Rows are points. The points of each table are mixes of a few directions, plus a little noise. Count the directions of each table, and those that both share. Where both have some left over, give the other angles between the two spaces (their principal angles), to ten degrees, smallest first.
In the rows, zero is written as 128.

First:
[[ 99 100]
 [ 98 100]
 [114 114]
 [140 141]
 [187 183]
 [128 127]]
Second, 5 rows:
[[185  67]
 [117 140]
 [109 148]
 [117 140]
 [112 145]]
Directions: first 1, second 1, shared 0; angles 90

First (4 x 3):
[[102 123  93]
 [161 133 173]
 [156 133 165]
 [ 94 122  82]]
Second, 7 rows:
[[132 121 157]
 [138 128 146]
 [177 172  79]
 [130 126 138]
 [ 94 109 125]
 [ 68 107  82]
 [156 132 170]]
Directions: first 1, second 2, shared 1

First:
[[164 157  71 125]
 [163 155  73 125]
 [ 97 104 177 130]
 [112 115 153 129]
 [104 109 165 129]]
Second, 8 rows:
[[126 162 143 131]
 [138 115 120 128]
 [152 124 115 135]
 [165  93  77 162]
 [184 131 169  57]
 [115 146 144 123]
 [ 53 117 117 160]
 [ 88 138 141 130]]
Directions: first 1, second 3, shared 0; angles 40

First, 7 rows:
[[ 94 114 121 104 135 150]
 [184 141 110 179 118 105]
 [ 81 107 110  98 142 157]
 [181 148 155 161 102 106]
 [ 93 110 121 106 127 160]
 [181 159 135 160 143  65]
 [ 84 116 144  88 131 153]]
Second (9 x 6):
[[148  66 140 190 146 143]
 [128 127 128 130 128 128]
 [123 144 125 112 123 124]
 [114 171 120  85 115 118]
 [159  32 146 224 156 151]
 [109 187 117  69 111 114]
 [135 108 132 148 134 133]
 [118 158 122  98 119 121]
 [118 159 122  97 119 121]]
Directions: first 3, second 1, shared 0; angles 60

First:
[[117 106 159 174 113  99 119 174 132]
 [172 116 137 139 120 114 110 124 127]
 [ 82  90  99 146 107 139  92 133 162]
 [105 125 146 148 125 116 135 156 127]
 [122 178 196 137 151  96 197 175  83]
 [119 120 106 120 125 142 115 113 139]
 [ 99 135  75  83 138 172 126  82 141]
 [206 151 107  78 145 146 127  64 113]]
Second:
[[ 94 120 116 163 111 111 166  96 117]
 [ 91 162 143 137 137  88 103  96 141]
 [180 107 119 120 114 148 140 135 119]
 [239 100 119 115 135 148 112 122 109]
 [ 88 158 147 103 101 121 122 147 160]
 [116 103 111 155 159 140 143 131 102]
 [126  98 114 130 153 167 143 172 111]
 [177 111 124 108 140 158 118 157 122]
 [ 39 193 160 123 101  71 107  99 171]]
Directions: first 3, second 4, shared 1; angles 90, 90

First (8 x 11):
[[104  93 134 141  95 122  83 115 160 150 195]
 [108 146 168 141 140 137 182 177 204 105  31]
 [146 164 130 130 130  99 111 122 165  95 170]
 [149 128 122 114 142 120 118 129  92 155 132]
 [134 109 129 112 149 143 145 145  78 166  73]
 [142 167 130 143 121 122 144 125 152 111 154]
 [109  86  92 127 114 176 149  97  35 141 115]
 [133 129 121 115 135 103  92 115 138  99 155]]
Second (9 x 11):
[[202  94  72 168  83  70  96 195 182  71 110]
 [ 98 113  84 132 163  87 197  82 115 160 122]
 [120 145 171  88 117 153 134  66 109 154 129]
 [104 132 125 136 152 136 138 138 119 136 133]
 [134 126 118 142 127 127 119 153 136 117 131]
 [124 149 191  71 107 163 130  43 104 161 127]
 [ 98 136 130 134 155 145 135 139 115 138 137]
 [156 133 143 141 105 149  73 187 147  93 133]
 [120 126 115 142 141 126 130 150 129 124 131]]
Directions: first 5, second 3, shared 0; angles 60, 80, 80

First, 11 rows:
[[136  98 138 173 186 118  64  92  99  53  62 132]
 [120 147 124 103  87 133 163 148 139 177 179 130]
 [131 126 126 127 136 129 130 129 134 122 116 123]
 [137  96 138 174 190 118  62  91  99  49  57 131]
 [125 127 132 134 126 125 117 122 117 126 135 134]
 [129 141 118 104 111 136 165 149 154 156 141 118]
 [130 141 118 103 112 136 167 150 156 157 140 117]
 [123 151 118  91  86 137 182 159 156 185 174 122]
 [118 133 137 132 104 123 118 122 106 146 167 144]
 [130 100 143 175 173 115  58  88  86  63  83 141]
 [128 148 115  92  99 139 182 159 163 174 155 116]]
Second, 10 rows:
[[134 148 134 121 102 128 153 140 139 145 136 115]
 [114 131 112  96 105 136 157 147 142 176 177 139]
 [ 97  72 109 139 183 127  57  95  88 104 142 180]
 [169 143 129 131 158 133 166 146 181  83  25  69]
 [141 181 191 175  47  99 113 108  76 130 161 118]
 [109 135 133 120  89 125 126 127 106 169 197 153]
 [152 138 155 165 137 116 109 112 117  78  70 103]
 [118 121 105  98 131 140 153 146 151 156 148 134]
 [126 115 108 111 152 138 139 137 149 129 115 128]
 [119  95 106 123 175 135 107 121 132 110 109 143]]
Directions: first 2, second 3, shared 2

First, 11 rows:
[[126 141 187 161 126 145 132  94 117 136 124 181 124 161]
 [ 67 150 115 112 108 131 108 150 109  90 127  76 106 110]
 [103 126 124 117 162 192 111 106 127 152 127 111 144 134]
 [174 128 141 120 142  84 160 116 162  94  83 133 181 110]
 [143  94 165 142 107  81 169 132  89 155 193 149  89 160]
 [137 104 155 153 128 134 109 138 157 179 123 198 134 149]
 [113 130 132 114 135 123 124 134 147 109  99 113 155 113]
 [125 147 138 123 126 108 125 131 160  83  73 126 164 106]
 [ 84 119 105 110 135 170 123 126  79 151 186  75  89 138]
 [163 181  77 122 110 103 148 116 101  53 122  75 110  99]
 [173  89  72 136 129 137  97 167 162 208 152 171 114 129]]
Second (11 x 14):
[[118 137 121 137  98 138 123 183 165 144 143 179  56 174]
 [140 142 123  98 156 118 129 127 111  67 144  23 230 157]
 [143 131 133 137 119 150 115 154 157 127 122 178  92 159]
 [ 93 114 123 131 127  94 151  80  86 168 129 101 131  53]
 [144 121 138 141 129 146 118 121 140 137 109 180 103 122]
 [155 125 140 139 129 156 112 135 152 124 109 186 104 145]
 [119 128 125 128 123 122 132 131 126 136 133 126 120 125]
 [130 135 124 107 149 114 133 115 105  92 139  46 204 131]
 [107 119 124 122 139  99 146  82  86 141 129  76 166  70]
 [117 125 125 123 134 112 137 106 106 131 130  95 152 102]
 [141 131 133 146 106 158 112 173 175 141 122 218  49 171]]
Directions: first 6, second 3, shared 0; angles 30, 30, 80

First:
[[155 165  89 183 191  47 199 153 125 152 155 114 137  78 101  82 158  88]
 [106 108 133 124 102 154 103 144 124 141 158 100 138 125 150 132 150 141]
 [117 127 179 125  78 172 134  85 173 121 100 179 148 168 153 151 110  83]
 [162 175 102 171 149  83 179 115 151 107  78 174 114 117 103 107 128  66]
 [123 120  88 121 118 137  81 156 103 111 119 100  98 114 127 127 147 161]
 [108 106 160 102  91 174  99 113 136 128 130 133 136 154 151 151 117 141]
 [113  99 171  83 107 172  99 104 127 127 128 136 135 165 140 158  93 162]
 [134 123 131 132 192  80 169 147 105 173 198  88 156 100 112 105 130 150]
 [136 127  98 109 125 136  88 133 109  95  85 130  88 132 116 138 118 160]]
Second, 9 rows:
[[ 98 112 139 128 104 126 138 108 149 145 128 126 143 117 141 114 101  88]
 [110  96 128 151 155  87 126 129 116 134 124 146 147 133 134  99  95 104]
 [109 128 135 141 158 167 128 110 138  99 138 133 147 152 157 143 132 160]
 [176 126 134 118 207 130  88 164  96 124  58 132 135 135 132  89 159 187]
 [245 225 100  71  40 152 148 176 112 139 126  88  44  98  45 196 218 152]
 [114 106 130 128 117  92 123 130 124 150 121 128 129 112 123 100 105  95]
 [ 79 111 150 110 109 158 112 102 162 136 129 112 138 113 158 109 117 128]
 [103 122 113 156 140 106 125 128 113  97 192 142 119 145 124 155 121 149]
 [119 126 125 152 121 133 166 107 139 127 135 143 150 145 136 148 104  87]]
Directions: first 4, second 5, shared 0; angles 30, 40, 70, 70

First (9 x 20):
[[123 104 146  78 146 119  75 157 129 133 157 170  65 141 116 123 126 172
   65 118]
 [ 82 150 100 129  75 132 108 176 117  83 119 172  57 179 138 116 106 193
  137 100]
 [119 129 134 128 105 176 219  90 144 106  96 128 140 178 150 139  98 141
  167 131]
 [148 137 105 155 152  87  87 146 112 146 137  97 166  72 115 124 160  86
  119 144]
 [101 169 107 135  91 111 119 147 145  68 129  99  84 168 122 128 112 154
  147 129]
 [149 104 125 135 156 134 139 125 109 168 119 144 171  94 135 127 144 105
  116 133]
 [127 137 184 154 102 124  84  82 134 170 151 111 146  77 119 125 139  71
  187  90]
 [162  83 155  85 189 132 128 115 132 168 145 140 142 109 119 134 139 120
   66 147]
 [141 139  96 152 136 135 193 115 130 112  98  91 181 133 139 137 128 107
  148 159]]
Second:
[[179 101 154 128 186 141 184 136 141 133 114 169 148 123 144 116 119 155
  140 110]
 [140 138 115 173 129 112 114 143 109 145 119 131 164  83 133 116 145 104
  162 112]
 [148  72 151  76 169 184 210 100 134 151 110 174 139 166 147 139 108 157
   85 143]
 [ 73 129 120  74  81 147 108  99 133 116 145  99  82 182 113 154 116 131
   73 164]
 [104 160 116 140  95 101  78 136 130 108 144  94 104 125 112 128 134 117
  137 129]
 [110 120 130  97 118 144 133 113 133 124 132 123 109 157 125 139 119 136
  100 144]
 [160 172 129 194 139  68  84 174 136 101 137 111 132  75 121 101 142 122
  197  88]
 [151 166 119 199 131  76  85 167 121 119 130 114 150  67 124 103 148 106
  193  93]
 [ 88  94 119  73 104 179 154  86 114 154 122 135 125 171 131 155 120 123
   65 168]]
Directions: first 5, second 3, shared 2; angles 90

First:
[[ 69 160 116 108 120 126  80 155 126 124  78 139 138 168 122 132 129 131
  162  89 104 112 132  92 159 128 133 154  93 152 119 139]
 [130 110 123 115 122  90 152  95  91 144 104 112 149 193 143 152 140 109
  129 141 136 132 155 153 155 135 127  89 128 149 160 123]
 [105 137 122 119 123 121 114 134 120 128 104 129 135 156 128 134 131 126
  142 117 122 122 133 117 144 130 129 131 114 142 129 131]
 [180 124 146 164 143 181 139 147 179 111 204 137  92   7 115  92 112 151
   95 143 139 138  87 128  62 116 124 159 159  78  93 124]
 [118 145 130 135 131 151 106 152 151 117 136 139 116  94 117 115 121 141
  133 113 120 124 112 106 114 123 128 158 123 118 107 133]
 [162 122 137 148 136 151 141 132 151 123 169 129 110  68 123 112 120 137
  108 141 137 136 110 134  94 122 125 137 148 102 115 123]
 [141  93 123 110 118  67 175  70  68 154  98  99 160 227 153 167 146  96
  125 157 146 135 172 174 169 142 127  56 134 158 182 118]
 [122 136 128 128 129 137 117 139 136 124 130 133 123 116 125 124 126 132
  131 120 124 126 121 118 124 126 129 141 125 125 120 129]]
Second, 11 rows:
[[148 134 138 128 126 139 127 120 147 113 156 131 122 126 122 115 112 154
  152 150  94 107 142 159 133 134 132 112 156 100 157 131]
 [119 122 121 127 138 129 134 136 108 139 103 132 132 134 131 142 130 121
  121 119 154 138 127 107 122 122 128 131 118 138 111 129]
 [138 120 126 123 159 153 146 139 100 136  99 148 130 144 126 147 101 155
  151 142 145 121 153 119 121 119 137 108 153 108 127 139]
 [ 82 149 128 145  34  38  74  99 203 114 195  66 124  79 137  80 224  23
   39  67 103 166  40 132 148 151  98 203  30 212 109  90]
 [144 130 135 126 135 142 132 126 133 120 139 135 125 131 124 124 110 152
  150 146 110 112 144 146 130 130 132 112 153 104 147 133]
 [112 118 117 126 143 129 137 140  97 146  88 134 135 137 133 150 132 114
  115 112 169 146 125  93 119 118 129 135 110 146  99 130]
 [125 144 138 135  81  96 102 108 181 108 185 101 121 103 127  93 158 101
  107 119  84 128  99 159 142 145 117 149 108 142 145 113]
 [143 137 139 130 114 128 120 117 157 112 165 123 122 120 123 108 123 140
  140 143  90 112 131 160 136 138 128 122 144 111 155 127]
 [121 111 114 122 169 151 153 150  73 153  65 150 137 151 132 165 109 139
  134 125 183 139 146  86 113 110 136 117 132 128  98 140]
 [146 124 131 123 155 157 143 134 112 128 116 147 127 142 124 139  96 165
  160 151 126 112 157 135 124 123 137 102 163  97 141 140]
 [130 120 123 124 153 145 142 139 100 139  98 142 131 142 128 147 111 143
  139 133 151 128 143 112 120 119 134 116 139 120 119 136]]
Directions: first 2, second 2, shared 0; angles 70, 80

First (9 x 32):
[[109 164 109 163  83  99 171 178 100 138 165 127 150 164  96 141 164  18
  149  96  78 159  75 143 213 148 128  90 138 105 171 227]
 [141 114 137 114 141 144 111 108 149 122 115 134 125 116 145 114 108 167
  124 145 143 114 151 121  96 120 120 144 121 134 115  78]
 [133 146 121 148  85 135 145 158 149 134 155 147 165 163 128  91 128  48
  157 129  85 136 107 139 174 151  92 115 128  93 181 138]
 [147 104 142 107 142 158 100  98 167 121 112 140 132 114 155  96  92 183
  125 158 148 103 165 122  77 122 108 156 118 129 116  38]
 [123 118 130 114 160 119 119 109 107 125 106 112  98 105 123 160 133 183
  108 124 157 125 140 119  98 110 158 136 131 155  89 131]
 [ 89 133 116 121 179  72 138 123  40 130 104  83  64  92  87 233 179 178
   88  82 166 151 111 123 119 100 212 113 144 182  61 238]
 [126 142 123 143 101 127 143 148 132 131 147 135 147 150 123 113 133  76
  143 122 103 136 113 135 163 141 113 115 130 108 158 148]
 [133 125 131 125 131 131 124 124 133 126 125 129 130 127 133 121 123 134
  129 131 130 122 132 126 122 126 124 130 126 127 127 114]
 [154 108 142 116 130 163 103 104 177 121 117 147 141 124 158  82  90 162
  132 163 137 101 161 120  88 129  96 153 115 117 131  32]]
Second (9 x 32):
[[111 111 103 139 133 143 147 146 159 111  95 137  97 114 121 137 157 150
  131  94 114 147 141 138 164 105 134 112 149 108 182 109]
 [119 112 119 136 128 132 137 133 140 123 122 133 108 126 128 136 146 142
  132 113 119 136 134 137 137 118 125 124 134 120 153 118]
 [135 106 155 129 118 108 118 102  98 150 182 125 124 156 145 138 126 127
  135 153 127 113 122 139  75 147 102 151 101 146  97 135]
 [111  51 138 153 115 113 143 107 123 145 181 139  62 161 151 165 179 167
  149 117  98 131 139 170  81 125  85 146 110 129 162 108]
 [161 218 144  93 136 128  95 130 102 128 109 109 222 110 112  84  51  68
  105 172 171 106 105  78 138 154 163 127 126 147  42 165]
 [154 143 172 113 118 101  98  93  74 159 193 114 169 157 143 119  88  97
  126 184 147  96 109 118  59 166 110 159  90 163  43 156]
 [123 181  87 118 147 161 138 172 172  91  35 128 153  78  97 103 114 118
  111  96 139 150 133 100 218 102 177  91 172 102 162 124]
 [ 98  58 108 157 124 133 158 133 157 122 130 145  50 136 137 163 193 179
  145  84  93 150 148 168 134 102 105 123 137 107 208  95]
 [139 170 126 114 134 133 117 136 126 121 105 121 166 113 117 108  97 104
  117 138 145 124 121 105 147 133 149 121 135 131 103 141]]
Directions: first 2, second 2, shared 0; angles 80, 90

First, 11 rows:
[[121 173 160 124 140 151 194 131 117  61 133 150 163 170 145  79 112  81
  165 138 172 139 126 119 175 102 123  95 133 119 147 170]
 [119  86 106 119  67 147 136 141 107 117 141  64  86 109 125 157  42 125
   64 111 117 110 114 211 110 126 121  92 117 165  98 107]
 [138 140 149 132 136 134 134 118 139 115 123 152 155 128 125  91 143 129
  167 128 146 132 130 117 131 117 141 124 139 107 149 133]
 [139 111 137 133 109 137 118 119 137 126 126 125 133 107 117 108 115 144
  142 118 133 121 125 152 111 122 143 118 137 119 135 112]
 [137 143 140 136 157 117 113 116 145 143 118 164 152 128 124 108 178 140
  167 133 132 136 135  86 127 130 139 151 138 104 146 131]
 [116  91  93 121  91 129 116 142 111 145 137  74  79 112 126 181  78 133
   56 119 100 114 120 176 109 140 115 120 112 166  93 108]
 [165 112 165 147 127 132  85  93 172 146 108 170 174  80 100  58 169 180
  213 115 143 125 132 123  86 117 175 139 160  73 170  95]
 [152  81 109 144 134  95  29 105 164 220 110 138 116  65  97 154 192 206
  136 116  83 120 137 108  61 157 154 184 137 108 130  72]
 [104 190 120 119 193 107 161 147 111 119 132 159 134 194 157 156 181  82
  123 157 128 151 138  45 186 137  95 153 113 137 123 181]
 [101 141 118 112 104 150 192 154  90  73 147  88 106 166 151 147  54  73
   76 132 142 127 118 168 168 116  98  84 109 168 104 159]
 [112 141 107 123 151 112 129 141 116 142 132 125 110 150 139 169 146 114
   98 139 112 135 131  99 146 142 107 146 114 145 112 143]]
Second (8 x 32):
[[155 122 112  77 186 131  73 142 106 160  50 174 107 115 136  75 194 158
  155 147 177 171  62  95  96 141 162 153 149  68 122  91]
 [120 127 123 154  92  96 171 103 141 114 167 110 136  85 117 144  91 110
  144 120 101 132 128 202 131 100 114 107 109 128 151 122]
 [123 135 118 116 185 119 158 121 110 115  79 207 147 131 148  88 185 127
  193 147 166 140  80 116 107 110 114 108 129  93 168 144]
 [112 127 145 172  75 125 162 112 154 107 190  89 148 126 115 164  75 113
  113 109  87  94 182 161 146 117 111 110 115 168 136 147]
 [121 157 108 103 162 108 147 142 103 124 114 139 110 139 145 131 144  98
  124 148 140 166  96 121 154 125 117 136 116 113 120 134]
 [119  87 118 138 100 154  76 145 132 161 137  88 102 150 122 184 113 163
   55 112  93  74 171  99 105 166 122 142 131 185  89 127]
 [137 135 142 103 134 156 149 136 108  91 101 143 134 138 139  72 113 114
  152 134 178 144  95 143 132 112 142 101 140 105 133 129]
 [133 134 158 161  89 133  87 124 170 149 185  74 141 141 104 167 110 140
   89 109  79 102 210  88 155 153 143 167 134 163 104 129]]
Directions: first 3, second 6, shared 3

First:
[[127 127 131 129 130 129 126 130 128 130 127 127 127 124 132 132 126 128
  130 127 128 125 126 131 131 132 131 126 130 130 129 128]
 [127 120 144 132 134 131 118 136 128 138 120 126 119 105 146 151 120 126
  139 126 126 113 122 142 138 144 142 116 138 139 133 125]
 [137 169  43 110  91 115 175  87 130  78 170 134 175 249  36  12 173 140
   68 141 140 199 159  54  77  48  56 189  78  70 102 144]
 [131 141 101 123 116 124 143 114 128 113 141 131 144 166  99  92 142 132
  109 132 133 150 139 104 111 103 105 148 112 110 119 133]
 [127 123 138 130 132 130 123 133 127 134 122 127 122 113 139 142 123 127
  137 126 127 119 124 137 135 138 137 121 135 135 133 126]
 [128 129 128 128 128 127 128 127 128 127 128 128 128 128 128 127 128 127
  128 128 129 128 128 127 128 126 128 129 128 127 128 128]
 [127 119 146 132 136 130 118 137 127 138 119 126 118 102 148 153 119 125
  142 125 126 112 122 145 140 145 144 115 138 141 134 126]
 [127 126 134 130 131 129 124 132 127 132 124 127 124 119 135 138 125 127
  133 126 127 123 125 135 132 135 135 123 132 132 130 127]
 [124 106 174 138 148 135 102 150 128 155 105 125 102  63 178 191 104 123
  160 121 122  89 111 168 155 170 167  94 154 158 142 119]
 [129 139 105 123 117 123 142 117 128 114 140 130 141 161 103  96 141 131
  111 131 131 148 136 108 114 106 108 144 114 112 121 132]
 [125 111 163 136 143 132 109 144 128 148 111 125 109  79 165 175 110 124
  153 122 123  99 115 158 149 161 157 103 148 151 138 121]]
Second (11 x 32):
[[125 134 119 125 127 132 137 121 139 117 111 124 137 139 125 120 138 130
  132 120 127 152 136 107 133 109 124 135 111 118 123 136]
 [121 130 149 153 112 157 133 138 162 127 107 140 138 136 151 163 126 116
  137  97 124 142 123 114 131  97 116 106 116 129 132 147]
 [143 109 130 112 167  86  82 128  92 124 155 156  78 102 135 121  91 112
  125 163 168  93 131 179  69 157 139 120 166 143 142  82]
 [138 132  94  99 157  89 100  96 111  76 119 141  94 144 113  76 114 127
  136 155 178 175 165 127  73 109 126 145 117  97 123 104]
 [121 141 136 151  80 149 116 112 103 111 158  89 124 121 120 128 117 176
  149 141 122 149 143 167 189 174 146 114 138  96 111 153]
 [124 117 144 119 164 122 106 127 144 114  69 133 102  92 167 154 114 116
  167 118 144 148 139 127 128 121 155 115 120 131 134 120]
 [120 139 138 152  83 155 133 126 118 131 153  96 141 127 121 137 130 162
  135 128 107 133 128 147 185 160 136 119 133 113 116 155]
 [135 108 129 106 163 110 154 160 125 193 139 140 148 111 122 136 149  98
   89 129  97  47  84 115 113 142 125 148 147 185 145 103]
 [127 132 118 121 119 128 143 125 114 139 142 104 143 127 109 112 143 146
  120 138 109 119 124 127 159 151 135 144 129 127 120 133]
 [121 129 134 133 126 149 162 144 164 152 100 131 163 138 135 148 155 111
  120  96 100 123 110  84 142  95 115 133 108 144 131 145]
 [133 135 117 138 111 131 139 131 138 125 155 154 141 169 109 115 132 113
   98 123 135 127 124 114  87  93  92 130 124 126 131 130]]
Directions: first 1, second 5, shared 1
